Each row of a before or after table is a point. The points were changed in one or more steps. Then noise was added and the rows were shuffled. The steps act on how far a point lies along the listed directions, d1 being the first. Name the steps. A step turns or swaps two directions, mirrors them in a line or flattens them onto one, adds a multiple of one to another, or multiplies one. Angles are multiples of 10 degrees, from the lower direction toward the higher: turns from -170 to 170, lines from 10 to 170 but not 90. Use the fewest steps. Two steps may share a direction if one is a turn and the other turns, adds or multiplies; they go together, in the order done. Otherwise the lowest direction goes first.

Directions:
(1): [ 47 -25]
(2): [-25 -47]
Before, 10 rows:
[[  4  -3]
 [-24 -52]
 [ 13   4]
 [ 73 -63]
 [ 11   9]
 [ 50 -62]
 [ 21 -40]
 [  0 -25]
 [ -7 -14]
 [  7  -2]]
After, 10 rows:
[[-79   3]
 [-24  53]
 [ -6  -7]
 [ -6  -6]
 [ -4 -17]
 [ -2  15]
 [-42   8]
 [ -4  -6]
 [-19  13]
 [-92 -13]]
Steps: turn d1 and d2 by 130 degrees

Directions:
(1): [-26 -27 -22  -6  20 -78]
(2): [-11   9 -27 -81 -30   7]
(3): [ 14  42  28 -32  68  -7]
(4): [-59  17  63  -2 -25 -10]
(5): [-60 -18 -28   4  41  44]
Before:
[[ -2  -2  22  34 -36  70]
 [ 10  -2   9  43 -24   5]
 [ 32  15  22  37 -10  48]
 [-22  62 -13 -48  95  -4]
 [-17 -16 -19  -1 -21  -4]
 [-10 -32 -21  11  -6   0]
 [  8   9 -14 -43  19  16]
 [-36 -10  11  -9 -32 -12]
 [-12  -4   9 -10 -26 -13]
 [-33  18   3 -30  69  19]]
After (10 x 6):
[[-39 -13  -7  -6  -7  20]
 [ 18 -17  31  16 -45 -90]
 [-24  -2   1  -3 -12  22]
 [ 46  18   1 -15   1  14]
 [-50 -11   5  -6 -27  27]
 [-12  -3 -37 -40  31  23]
 [  7   0  15   2 -14  13]
 [ 33  -5  17  21  -9 -93]
 [ 43  47 -42 -24  33  33]
 [ 12   3  22  35 -20 -48]]
Steps: turn d1 and d5 by 150 degrees; add 1.5 times d2 to d5; flatten d3 and d4 onto the line at 130 degrees

Directions:
(1): [-35  -3   4  69 -12  43  -8  81   8  25  13]
(2): [-52 -47   8 -16 -28  16  20  -4  44 -82  13]
Before (12 x 11):
[[-41 -52   7 -34 -18  -6  19 -27  50 -88   6]
 [ 23   1   8 -26  15 -23   7 -22 -16  13  -2]
 [-45   5  -3  89  -5  49 -23  95 -17  60   6]
 [-17   7   7  19  10  17   6   2  17   7  18]
 [-31  -9  12 -19 -28 -17  20  -9  16 -31   1]
 [  1 -19  -3   3  -1   5   2  20   4   2  11]
 [ 35  16  -8 -36  29 -28 -11 -33  -7  16 -17]
 [-57 -34   5  18 -21  47   9  53   9 -53  18]
 [ 51  19 -11 -26  12 -35 -24 -33 -23  18 -15]
 [ -8 -12  15 -13 -37   7  27  -3  15 -38  19]
 [  0  -2   3 -21  -3   2  13   5   6 -26  -1]
 [ 17  -9  -7   6  -3  -2   1   4  -3  16  11]]
After (12 x 11):
[[  0  30 -10  57  16  17 -28  50 -42  86  -7]
 [ -5  12   6  11  14   8   5 -10  11  15  14]
 [ -2 -12  10  -8   5  -6  10   2  -3  -1   5]
 [ 12 -14  -4  -3   3  -1   1  11  -1   8   9]
 [  3   0   2 -23  -3   0  13   2   4 -25  -3]
 [-16 -38   4 -51  -7 -24  17 -51  37 -75  -2]
 [ -4  -5  -3 -20   4   8   4   0 -20 -23   2]
 [ 14 -11  -6   9  -4  -1   2   6  -1  14  12]
 [-20  -3  10 -26 -24 -25  19 -19  10 -26  -3]
 [  8  -5  13 -24 -30  -4  26 -18   5 -30  14]
 [  9  -2  -4   3  -7  -6 -19   7   1  -4  -1]
 [ -1  -3  -4 -10  13  -2  -7   2  13  -4  -7]]
Steps: flatten d1 and d2 onto the line at 130 degrees

Directions:
(1): [ 12  -6  37  10  28  48  14 -14 -21  27 -35 -43 -11 -33  27  17  86 -57]
(2): [-22  11  36  47  -1 -22  44 -45  -7  15  95  30 -15  23 -20 -26  37 -15]
(3): [ 78 -20 -47  12  38 -18  -5  23  -6  30  27  22 -37   9  28 -15 -35 -72]
(4): [ -2 -14 -50   2 -15  -7  32 -14 -30 -50  11 -21  18 -93 -57 -30  -6 -31]
(5): [ 21 -61  28   7  33 -27  28 -64 -23 -13 -54 -36 -21  48 -36 -20 -31  15]
Before:
[[  5  -7  15   9   6   5  26 -38 -14   4 -16 -21  -1 -26  -9  -2  16 -21]
 [-24  11  50  46   1  -7  36 -38 -13   8  60  11  -3   4   7 -11  62 -18]
 [  2  22  -9 -12  -6  32 -20   2   2  11 -15   6   5  10  20   7  11  -5]
 [-32 -27  25 -14 -26  -9  -5 -20   3 -19 -33 -20  14   1 -21  13 -33  42]
 [ 35 -12 -28  -3  41 -18 -16  18 -10  -2 -24  13 -15  20 -17 -15 -83 -13]
 [ 58 -47 -73  13  30 -29  17 -11 -21 -24  10   8 -20 -29 -13 -34 -65 -33]
 [ -2 -13 -38 -11 -18 -26  19  12  -7 -20  33   5  29 -51 -35  -9 -18   1]
 [-37  36 -12  25 -13  -5  22 -31 -12  -3  54  15   1   2 -12  -9  28  19]
 [  8 -12 -12 -10   8 -34 -22  26   3 -12  -4  11   9  23   7  -6 -45  35]
 [-40  -7   5  -5 -27   7   3 -28 -19 -11   0  -4  35 -34 -19  -4   7  31]
 [-25  37 -34 -14 -27  -7 -16  43  13 -28  36  40   6 -39  16   7   7   3]
 [ 40 -14 -40 -28  24 -30 -22  43  11 -15 -14   9   2  30  32  -2 -45  -7]]
After, 12 rows:
[[ 27 -16  18  -5  36  10 -11  18 -17  11 -31 -26   2 -20  30   8  30 -16]
 [-44  -9  19  -7 -27  15  -3 -28 -16  -2  -9  -5  36 -21  -8   0  18  33]
 [ 31   9 -16   2  48  31  -9  29 -20  23 -17 -10 -12 -44   9   1   0 -68]
 [-33  14  28  39 -11 -36  27 -31   3  -3  83  38  -2  29  -5 -19  10  15]
 [ -2 -33  -2 -10  -5  -4  37 -22 -23 -19 -14 -36  20 -49 -41  -3  18  -5]
 [ 53 -24 -21 -23  44  -2  -4  32  -9  -6 -42 -26  -2  -2  39   3   8 -52]
 [-34  12   3  29   5  -8  27 -51 -24   3  22  -4  -5  20 -16  -9  26  24]
 [ 13   7 -16 -15   0  13 -19 -10   2   0 -20   6  -3  28   3  -2 -23  10]
 [  5 -48  12  -9  27 -26  15 -31 -20 -41 -65 -29 -21  16 -19  -7 -16  13]
 [-21  30  -9   3 -26  -9  12  -3   6  -4  35  20  17 -26  -8  -4  -9  10]
 [ 38 -17 -61  12  24  19  25   4 -30 -19  19  -6  -4 -98   2 -14  12 -68]
 [-36   1  35  -8 -25  29 -12   4  10  13 -19 -19  15 -25  14  35  23   9]]
Steps: turn d1 and d5 by -160 degrees; add -0.3 times d5 to d2; turn d3 and d4 by 20 degrees
